Each row of a before or after table is a point. The points were changed in one or more steps. Then noise was added and the rows were shuffled. The steps act on columns, c1 being the first. What was done? A step turns or swaps two columns, mirrors them in a line or flattens them onto one, adds a multiple of one to another, or multiplies or shifts one. Angles are multiples of 10 degrees, from the lower column toward the higher: turns from -170 to 170, lines from 10 to 170 but not 90. Use the fewest steps. Two steps may share a column if one is a turn and the other turns, adds or multiplies; they go together, in the order done. Otherwise the lowest column goes first.
(in the rows, 128 means zero)

Before (10 x 2):
[[164  73]
 [ 83 110]
 [161 210]
 [162 147]
 [108 191]
 [160 176]
 [165 145]
 [ 39 174]
 [171 155]
 [141 139]]
After (10 x 2):
[[212 214]
 [103 251]
 [157 226]
 [177 150]
 [ 95 114]
 [ 93 183]
 [ 87 213]
 [110 174]
 [ 79 192]
 [ 92 194]]
Steps: multiply c1 by -1; shift c2 by 40

Before (12 x 4):
[[128  49 196  64]
 [150  78 129 186]
 [ 97 131 192 108]
 [209 149 130 108]
 [ 62 182 147 190]
 [ 82  90  91 129]
 [ 70 109  92 124]
 [109  80 151 126]
 [119 129  69  59]
 [ 69  66  90 165]
 [ 61  61 108  75]
 [122  86 103 132]]
After (12 x 4):
[[ 68 120  93 124]
 [ 77  98  91 125]
 [215 133 129 111]
 [116  50 198  64]
 [ 49  73 110  76]
 [104  86 150 126]
 [142  77 127 185]
 [118 131  69  58]
 [113  87 103 132]
 [ 60  80  88 165]
 [ 98 132 192 108]
 [ 73 197 151 191]]
Steps: turn c1 and c2 by -10 degrees

Before (9 x 8):
[[186 154 199  88 117  88 101 103]
 [121 157 117 147 131 115 100 125]
 [171 119 103 197  66 109 128 135]
 [ 90 155 139 140  84 123 147  79]
 [162 152 144 161 112 154 147 127]
 [ 85  42 106 202 155 142 121  91]
 [ 90 155 152 196 100  99 161 154]
 [220 156 135  29 107  82 161 111]
 [ 92 116 145  62  83 143 135 126]]
After (9 x 8):
[[166  87 126 138 117 173 131  67]
 [156 125 179  60  99 118  90 125]
 [171 124 120 167 100 164 138 150]
 [132  11  88 193 155 112 131 192]
 [ 82  91  83 113  84 172 110 196]
 [ 78 124 132 187  80 140 146 159]
 [105 121 123 106 135 158 152 164]
 [123 129  97 144 128 117  98 144]
 [175 125 115   6  70 124 144  80]]
Steps: turn c1 and c4 by -70 degrees; turn c1 and c8 by 120 degrees; shift c2 by -30; shift c3 by -20; turn c5 and c6 by -60 degrees; turn c5 and c7 by 20 degrees

Before (12 x 9):
[[ 79  50 134 111  62 156 123 117  86]
 [143 124 150 163 126 180 155  87 139]
 [ 72  83  89  92 189 113 106 108 130]
 [101 132 183 169 118 173 122 121  71]
 [157 113 159 193  99 121  70 105 103]
 [163 125 182  98 134 129 107 142 107]
 [ 32  94 183 177 127 223  73 205  77]
 [  7 136 137 212 109 152 104 233 100]
 [116  94 151 146 132 133 167 113 112]
 [212  89 149 188 129 122 161  74  56]
 [154 147 139  89 132 125 119  56  73]
 [221 132 103 184 109 157 136 112  79]]
After (12 x 9):
[[ 88 127 125 117 148 123 115 119  75]
 [158 132  91 101 134 178 132 132 142]
 [245 122 135 202  89 150 109 132 103]
 [ 87 112 108 104 129 126  76 131 105]
 [129  31 132 185  63 158 118 141  80]
 [145 104 144  19 107 163 153 139  82]
 [175 103  81 144 120 166  92 137  66]
 [211  67 123 196 115 229  47 128  81]
 [163  48  86  31 131 122 138 128  53]
 [176  99 138  80 104 117  66 129 100]
 [150  84  87 138 131 129 144 134 112]
 [109  77 175 196 187 113 140 113 127]]
Steps: turn c1 and c4 by -110 degrees; add 0.5 times c9 to c2; mirror c3 and c7 in the line at 110 degrees; flatten c5 and c8 onto the line at 170 degrees

Before (9 x 12):
[[161 156 152 127 149 126 132 136 126 133  80 161]
 [ 62 140 121 148 123 152 170  75 183 127  91 183]
 [112  88 153 143 206 195 217 129 108 129  98 114]
 [147  87 132 120 118  92 123 181 104 185  82 185]
 [106 167 130  96 134 123  80 109 126 120 177  80]
 [143 206 177 131 110 249 111 105 107 111 116 137]
 [197 129 130 134 181 161 139  55  66 160 184 115]
 [111 172 111 109  56  85 129 109 144 169  87 108]
 [121 141  59  81 159 163  77 149 202 113  94 110]]
After (9 x 12):
[[192 150 145 140 169 198 104  60 122 177 165 124]
 [ 87  92 171 143 202 174 152 118 170 119 110 132]
 [147  76 123  77 123 128 115 164  81 153  55 160]
 [ 57 149 124  96 124  90 153  78 181 105  99 183]
 [141 143 121 107 124  79 122 157 206  99 107  87]
 [117 182  92 132  73  87 139 118  92 139  71 111]
 [152 153 143  98 158 128 118 142 122 100  83 149]
 [128 163 126 136 142 130 125 124 127 145 167  75]
 [145 215 128 117 137 204 110 117 222 102 126 130]]
Steps: flatten c1 and c7 onto the line at 160 degrees; turn c2 and c8 by 10 degrees; flatten c3 and c5 onto the line at 60 degrees; turn c4 and c12 by 50 degrees; turn c6 and c9 by 60 degrees; turn c10 and c11 by -30 degrees
